Every row gives one point. Before rounding, the points of a table are all equally far from one centre. They may lie mostly on one side of it. Where is the centre, to within rounding?

Points (8 x 2):
-43	0
13	36
1	41
27	19
23	27
-27	35
13	36
-22	38
Centre: -7	5

Points (9 x 4):
-23	36	32	24
-35	-2	24	33
-30	7	19	43
-34	1	35	26
-6	35	34	23
-25	6	26	44
-7	35	0	22
-31	13	42	19
-25	30	39	23
Centre: -14	12	17	18

Points (11 x 8):
21	9	35	-2	-29	-37	40	-23
29	5	-33	-5	-6	-49	6	4
58	16	13	15	-14	-14	27	4
10	15	18	-52	-7	-25	0	10
30	23	-2	-35	-29	-56	36	21
-11	3	50	-37	-13	-28	35	12
-13	33	-19	-33	-17	-19	21	51
3	32	-20	-43	-36	-20	2	20
14	32	41	-12	-5	-45	34	5
23	40	29	0	-37	-57	3	18
-23	-11	29	-40	-11	-42	20	2
Centre: 4	-2	8	1	-27	-22	17	25

Points (16 x 11):
59	37	10	29	21	-30	21	-10	0	-30	-16
30	12	5	31	-70	19	0	-26	-13	-36	-22
29	64	11	2	7	-17	18	14	31	-14	-9
55	-7	15	-1	-19	30	7	28	-17	-47	-21
30	44	27	-8	-23	3	13	-16	-17	-49	5
34	24	18	-3	-10	-32	28	-4	-9	-39	-31
26	45	8	0	-12	-25	11	16	-5	-49	-33
47	24	36	13	-3	-35	13	-31	-17	-19	10
23	44	42	16	-7	-15	-25	35	16	-36	-26
30	39	2	4	5	-9	-20	-20	-32	-57	-21
39	43	3	0	11	-10	-19	56	-21	-24	7
27	58	33	22	5	-33	-5	-21	-24	-25	13
13	58	-2	9	-3	-28	5	27	-25	-48	14
50	41	-17	8	-19	-40	4	10	-5	-30	11
20	41	16	32	51	-19	-5	14	15	-39	-28
31	48	-29	28	-37	-16	-4	-9	-46	-30	-12
Centre: 6	8	1	35	-3	10	-4	5	-5	-5	0

Points (19 x 14):
32	0	33	-20	-67	12	-39	-21	-3	-3	28	21	-4	11
53	-33	-6	-16	-49	37	-24	0	7	11	37	21	47	30
22	6	-32	-42	-53	0	-27	-2	6	15	-13	20	36	-15
40	-2	-5	-18	-59	18	-27	-51	6	-8	-16	5	21	34
46	2	0	-50	-52	27	-45	2	0	8	21	35	5	-10
37	-12	-5	-8	-57	21	-8	-36	19	-5	16	41	37	48
48	-1	-1	-24	-77	21	-18	-32	2	-7	9	25	14	-13
-4	0	30	-13	-14	41	-28	-19	-6	-12	1	23	-12	16
45	-11	2	-12	-47	17	11	-9	-9	-10	-16	36	4	13
60	0	23	-28	-51	-8	-42	-17	0	-25	36	42	13	26
54	19	-9	-24	-54	-2	12	-13	-3	0	18	38	12	-13
54	22	-11	0	-71	29	-28	-13	-14	-8	-7	31	9	22
43	-26	-1	-8	-40	17	-34	15	-26	23	-1	19	23	11
17	0	24	-12	-66	-4	-39	-9	3	-18	-8	45	13	7
20	-15	5	-9	-53	29	-16	-46	6	21	35	10	9	20
32	-13	14	-52	-43	14	-4	-22	25	5	-1	18	19	-1
34	-14	-25	-41	-58	19	4	-12	15	1	14	42	29	13
49	-10	7	-10	-50	24	-20	-7	-19	1	-17	22	18	35
65	-30	20	-27	-36	-6	-42	-15	15	17	19	18	27	14
Centre: 30	6	-16	-2	-18	10	-32	-5	17	-22	22	9	20	7

Points (21 x 18):
38	16	2	-8	-22	6	24	1	29	-40	18	-31	-23	-39	-49	-10	37	-13
25	17	21	-33	23	18	23	-16	28	-27	8	18	-82	-28	19	-31	-17	-26
53	10	37	-4	-48	37	13	4	12	-13	-15	-12	-70	-6	-22	12	-15	-19
61	24	19	-14	-8	15	20	-15	30	-9	-2	-20	3	5	-38	-7	-33	-46
44	-15	1	-29	3	3	53	-8	8	-36	21	-13	-30	-37	-38	12	35	13
47	17	21	5	13	7	49	-15	27	-16	6	-10	23	-45	-36	-24	-2	-2
52	28	38	30	11	36	30	-22	2	-22	27	-12	-55	-31	2	-17	10	5
28	-14	-27	-29	-14	-16	54	-1	35	-28	-15	-3	-40	-35	-14	-39	24	-29
34	27	3	-16	-24	30	52	28	-5	-26	31	6	-9	-1	5	-1	7	-25
22	25	25	17	-42	26	8	21	33	-31	21	-15	-21	-20	-15	-23	17	-4
48	5	3	-23	-20	22	41	-47	-9	-29	-27	2	-62	-4	-27	-35	19	29
26	-20	7	-12	-24	37	13	4	45	-21	-8	1	-17	-7	29	-22	9	4
40	5	7	-4	-50	19	24	-23	-7	-24	-9	-26	-48	-59	-26	-5	27	-14
8	74	-3	-2	1	30	31	0	-2	-8	-16	2	-29	-54	13	-6	8	-44
43	33	-12	-45	-11	2	55	-41	-12	-23	-13	-29	-21	-46	-12	23	-8	11
22	12	-30	33	21	-17	4	-4	59	-20	-1	-12	-13	-42	-42	-10	-13	6
4	54	17	7	6	-10	5	-28	49	21	24	-14	-36	-11	-28	-31	-16	30
58	11	4	15	-29	5	68	-15	27	-20	10	19	-41	-24	-35	4	2	-30
31	13	25	19	22	6	-3	-40	17	-45	-12	-1	-59	-44	-20	-49	25	-23
51	12	42	9	-22	-1	13	13	6	-51	0	2	-25	-62	-31	-16	25	-1
22	18	35	-24	-7	30	17	-9	32	-45	-18	-3	-42	-40	-55	5	-28	-2
Centre: 21	17	6	-2	7	-15	13	-4	-3	-5	-18	0	-35	-9	-11	-2	0	-3

Points (30 x 24):
-37	3	68	18	-12	-20	-14	35	-25	14	18	25	-34	29	-34	0	32	42	-29	13	19	-23	-8	23
-25	-11	68	8	-26	-19	-1	23	-28	3	25	25	-34	12	-10	2	22	32	-14	-13	18	-43	-29	17
-24	-1	73	29	-14	1	-11	23	-54	6	27	14	-54	24	-26	-5	31	27	-28	14	-27	-23	0	29
-23	-15	79	22	-28	-20	1	19	-26	17	45	23	-56	17	-21	-9	16	18	-33	27	-5	-34	-1	25
-38	-11	39	-16	-9	-9	-12	33	-46	24	11	33	-47	8	-6	-3	32	18	-25	-14	12	-2	-10	39
-28	12	57	3	-19	-17	-8	27	-26	10	29	8	-37	23	-19	-9	39	33	-21	-4	-17	-15	-4	54
-26	-3	64	13	-4	-15	-1	42	-1	-11	25	42	-39	25	-34	-1	12	18	-7	44	11	-12	-22	28
-25	-8	68	18	-31	-10	-14	40	-36	18	44	29	-58	34	-17	-19	13	18	-25	24	11	-17	-3	12
-23	0	62	13	5	-16	-32	49	-37	11	13	38	-30	-7	-25	-5	24	2	-51	13	13	-16	-16	41
-20	-12	67	-10	6	-12	-1	35	-28	36	26	5	-48	12	-40	-4	22	24	-13	14	0	-37	-22	7
-35	-5	59	7	-23	-10	-31	24	-22	-19	20	3	-47	31	-33	-8	5	-7	-37	29	7	-32	-27	1
-15	7	62	20	-14	-15	1	63	-31	11	25	31	-43	39	-14	-28	14	0	-27	19	22	-33	-2	15
-38	-15	69	5	-25	10	1	32	-22	5	29	29	-28	27	-20	-10	39	19	-8	19	2	-9	-4	33
-27	-9	51	17	-15	-2	-16	20	-12	5	16	17	-57	29	-12	-45	28	7	-30	17	-15	-37	-14	37
5	16	78	-6	1	-5	-9	47	-34	11	22	13	-34	14	-34	-13	37	20	-34	18	0	-5	-21	30
-38	-6	57	24	26	-4	-33	27	-45	3	28	28	-50	7	-11	-21	36	20	-18	38	5	-5	-9	15
-28	-1	72	26	-17	-6	-12	19	-21	9	46	11	-29	31	-20	-7	39	4	-32	32	-3	-37	-8	34
-22	-10	69	16	-21	-26	-9	37	-36	15	7	27	-43	25	-45	-15	40	22	-36	22	5	-24	16	42
-33	7	52	13	-14	-6	-17	42	-46	-1	19	7	-26	34	-33	-3	24	17	-21	2	0	-15	-32	28
-15	-5	63	-3	-53	-6	-2	26	-28	-5	32	16	-36	15	-36	-35	20	17	-16	4	3	-21	-2	35
-30	-24	57	15	-6	-17	-14	32	-39	23	21	8	-50	26	-16	-23	31	23	-40	8	6	-14	-18	-6
-25	24	73	13	-15	-17	-11	28	-29	22	12	21	-42	48	-30	-2	3	9	-23	6	13	-22	-9	35
-19	15	60	32	-14	-25	-30	41	-25	-9	28	23	-14	4	-18	-18	10	26	-32	-22	10	-24	-13	15
-27	-13	78	5	-18	-12	-11	33	-24	-1	25	7	-22	25	-20	-4	53	-4	-1	7	4	-50	-3	14
-46	-17	58	27	-15	-10	-27	27	-29	2	33	3	-35	7	-19	-22	4	24	-29	20	-15	-30	-24	24
-42	5	60	27	-24	-7	-21	46	-26	-4	12	27	-17	23	-5	-6	14	9	-32	19	9	-28	-35	26
-42	-9	66	3	-15	-16	-13	34	-16	1	16	3	-57	19	-10	-31	38	9	-23	35	-3	-23	-11	30
-31	-9	57	8	-9	7	-9	26	-41	14	27	15	-55	21	-34	-18	10	36	-32	22	10	-25	-1	42
-43	-10	57	-1	-23	7	0	31	-43	19	13	21	-44	33	-35	-16	32	19	-31	15	3	-17	4	20
-24	-11	56	40	7	-22	-7	38	-13	0	33	17	-28	40	-19	-32	12	18	-14	10	8	-25	-6	28
Centre: 10	1	28	6	-12	-16	-18	14	-26	5	1	15	-25	4	-2	5	10	9	-11	30	-4	-20	16	7

Points (31 x 24):
35	15	35	-30	8	-6	-59	15	-9	-19	-30	26	3	17	3	-10	21	44	30	-23	-27	15	34	-48
1	-8	35	-18	-2	-7	-83	34	7	-9	14	-16	14	18	19	36	25	-3	46	11	-51	-22	18	-42
-21	-3	22	-20	18	18	-38	10	29	-24	-50	43	-7	-25	35	-43	-29	17	4	-45	-14	2	15	-36
-32	-16	20	-43	21	-13	-52	28	28	-40	10	3	20	-12	5	29	-4	34	43	-15	-28	-4	10	-12
-57	6	35	-47	2	14	-45	7	22	20	24	-7	-10	-14	10	0	-1	20	34	-5	-7	-23	39	-30
19	-16	34	-17	6	18	-48	7	-7	-19	-23	-19	17	10	5	-16	3	30	27	-56	-10	-26	35	-47
-36	-31	18	-47	17	-20	-17	28	49	-12	8	36	16	-17	0	-6	30	11	30	-5	-4	11	32	-58
-28	-2	49	-38	34	12	-22	10	-25	-10	17	25	3	-1	10	-10	33	-2	40	-14	-7	9	51	-53
-21	-23	26	-33	25	-30	-25	36	30	1	-48	-10	-2	7	26	8	35	14	35	-31	-27	-2	19	-42
3	11	29	-33	-6	-1	-34	15	-29	-22	-4	-5	-19	-38	16	-15	13	39	32	-36	-19	-2	36	-45
-13	-8	54	-41	0	19	-61	14	0	-3	-24	14	3	-12	8	39	-27	15	11	-46	-10	-4	58	-34
4	-14	41	-1	-18	13	-81	18	15	-14	-3	57	-10	-6	38	2	-16	18	15	-62	13	-5	51	-22
4	24	36	-30	-9	-1	-50	9	33	-43	-73	7	-22	-31	34	38	-23	12	8	37	-21	23	34	-25
-12	-3	70	-21	-20	22	-14	19	15	15	-4	14	-35	-1	13	-3	13	34	39	-50	-25	32	26	-27
2	-17	68	-27	-11	-14	-40	37	14	1	1	18	-33	17	40	9	3	66	24	-34	1	6	19	-30
-5	-46	48	-4	6	15	-28	34	-2	10	16	41	4	-3	-3	27	-9	24	19	-40	-33	-22	21	-47
33	25	51	-16	3	-1	-19	31	13	-14	-30	8	1	3	15	4	6	32	8	-70	-7	-38	-4	-31
-8	-16	61	-45	22	19	-10	-22	12	3	-17	13	8	-18	21	20	9	45	29	-17	-8	-8	25	-54
16	-6	24	-20	16	14	-47	27	-20	1	-7	27	-7	-15	20	47	7	1	48	-19	-12	29	22	-46
5	-3	6	-31	2	0	-30	12	7	-5	-27	11	-3	-9	-35	46	0	10	26	-31	-24	-21	17	-44
-36	-2	-3	-56	19	40	-23	24	58	-10	-10	15	-17	-10	32	16	18	-13	10	1	1	-27	-8	-20
-19	4	41	-22	60	10	-45	26	42	-32	-25	20	-23	0	3	-3	-23	-15	40	-43	-16	6	38	-56
4	0	25	-37	20	-13	-41	22	18	2	-8	37	-22	2	1	27	-5	-25	72	-28	3	8	34	-5
7	14	46	-46	26	10	-57	16	25	23	-3	6	0	-24	9	19	-1	21	23	-41	17	17	37	-25
-22	7	19	-38	14	12	-49	16	8	-17	-14	46	-18	19	0	23	13	14	38	-47	-31	16	34	-38
-10	2	10	-22	5	-7	-16	5	56	28	-3	13	-17	-14	13	-4	-6	21	22	-52	-19	34	22	-49
-12	0	46	-13	-4	-8	-56	-7	36	37	3	15	-34	-33	-10	0	-24	12	22	-36	-32	2	30	-48
-20	-33	36	-55	-11	-29	-31	-17	1	-1	-12	34	-17	1	0	21	-24	20	31	-6	-16	16	37	-32
2	1	37	-43	13	8	-69	8	23	-8	0	8	10	4	43	34	30	5	48	-48	-11	2	29	-40
-14	-18	58	-46	25	35	-51	-7	25	14	9	-6	11	4	-20	28	1	26	3	-10	-20	7	11	-14
-10	9	65	-51	-23	-20	-67	35	9	-28	-5	22	-24	-22	47	35	13	18	39	-8	-33	-2	30	-48
Centre: 6	0	45	2	-5	0	-24	13	32	-27	-1	12	-8	2	22	-1	3	-10	-1	6	-13	-5	30	-20

Points (28 x 24):
-64	-7	6	-37	4	-34	-17	13	-28	14	4	-6	0	44	21	-3	31	-4	-53	5	-13	-16	-40	-3
-38	-15	39	-56	13	-17	-34	27	-50	-5	24	-24	35	27	27	-54	21	-6	-13	0	17	-8	-14	-25
-38	-9	-17	-48	35	-29	-27	25	-44	-14	11	0	-11	6	31	-20	26	-5	-54	27	3	7	-12	6
-63	-20	32	-35	52	-11	-20	-7	0	8	22	6	0	19	-3	-42	22	2	-27	3	16	25	-37	20
-53	-3	-18	-45	12	-14	-40	7	-49	-1	18	5	28	46	-17	-22	31	-44	4	14	6	4	-30	-2
-48	-8	13	-22	69	22	-21	33	-29	18	16	5	2	23	23	-40	15	0	-36	0	-7	-1	-30	-14
-28	19	37	-72	15	-11	-32	27	-57	1	2	-1	-12	26	-6	-18	24	-9	-35	11	1	5	-27	-24
-28	-16	14	-65	37	-20	-35	15	-30	-7	-18	-6	-25	20	11	-8	32	15	-14	11	21	18	-32	-13
-27	8	11	-39	44	-39	-4	21	-55	4	17	-1	27	-4	36	-57	10	-1	8	7	9	20	-20	-13
-33	18	31	-22	14	-44	-61	13	-29	24	7	-23	41	10	23	-42	-10	-13	-20	1	-35	35	-52	47
-52	-9	-3	-53	-2	26	-1	3	-34	7	23	-13	-18	11	23	-8	-7	-15	-32	-15	19	-17	-23	-28
-30	1	-13	-46	32	-32	-31	17	-25	7	-25	-20	4	49	35	-35	32	34	-39	6	2	6	-18	-7
-45	10	17	-51	41	-7	-11	-17	-16	-18	4	-5	-16	39	10	-52	28	-7	-28	-7	8	2	-17	0
-47	-27	-8	-32	11	-27	-25	-5	-35	1	18	-20	22	38	-10	-3	39	-38	-19	44	36	34	-8	4
-41	-21	10	-51	53	1	-24	10	-34	18	42	-29	-4	58	-16	-39	15	-5	-5	-11	-4	11	-25	-26
-56	-9	11	-27	32	-39	-62	39	-18	-14	32	-8	0	38	4	-23	-4	-15	5	-37	-35	21	-20	10
-56	11	20	-42	32	10	-48	4	-39	-17	-11	20	-4	48	13	-30	22	6	-7	-6	7	20	-30	-12
-39	-27	6	-60	45	-11	-38	4	-35	52	2	-9	-3	10	29	-36	3	14	-18	22	3	12	-38	-23
-36	15	26	-38	49	5	-4	-13	-2	-6	0	14	12	63	5	-7	5	-14	-19	16	1	14	-31	13
-24	-3	4	-47	44	-36	-39	16	-39	-1	28	-35	4	51	2	-34	34	-23	-13	5	-25	-8	-33	-13
-47	-12	0	-21	26	-6	-51	4	-26	17	19	-7	-4	29	-16	-23	59	42	0	-2	-10	44	-43	19
-26	8	-9	-61	36	-42	-29	13	-25	-1	-10	-27	18	20	11	-38	39	-18	-34	9	20	-7	-17	4
-29	-14	21	-58	21	7	-10	-5	-64	24	10	-27	-7	49	-1	-12	26	11	-32	47	15	25	-22	-11
-52	-22	24	-39	29	-19	-49	12	-61	-29	1	-38	5	-2	-20	-38	11	1	-24	0	14	41	-44	-19
-5	-17	30	-1	26	-27	-6	34	-5	37	18	3	-42	37	-3	-30	17	-31	-31	-23	11	36	-20	-43
-15	-31	23	-37	47	-15	-28	39	-49	5	19	-12	9	58	16	-35	20	0	-32	12	17	7	-44	-33
-3	-28	39	-41	45	-27	-18	0	3	-10	33	-35	-32	0	6	-29	20	-6	-6	-5	2	-11	-17	4
-27	-18	14	-66	31	-39	-33	18	-46	-8	17	-23	18	28	2	-11	40	-25	-46	-32	-14	8	-49	24
Centre: -1	-21	9	-5	2	-7	-27	0	-36	16	2	-11	16	17	-4	-17	-4	-3	-22	-15	-8	22	-4	7
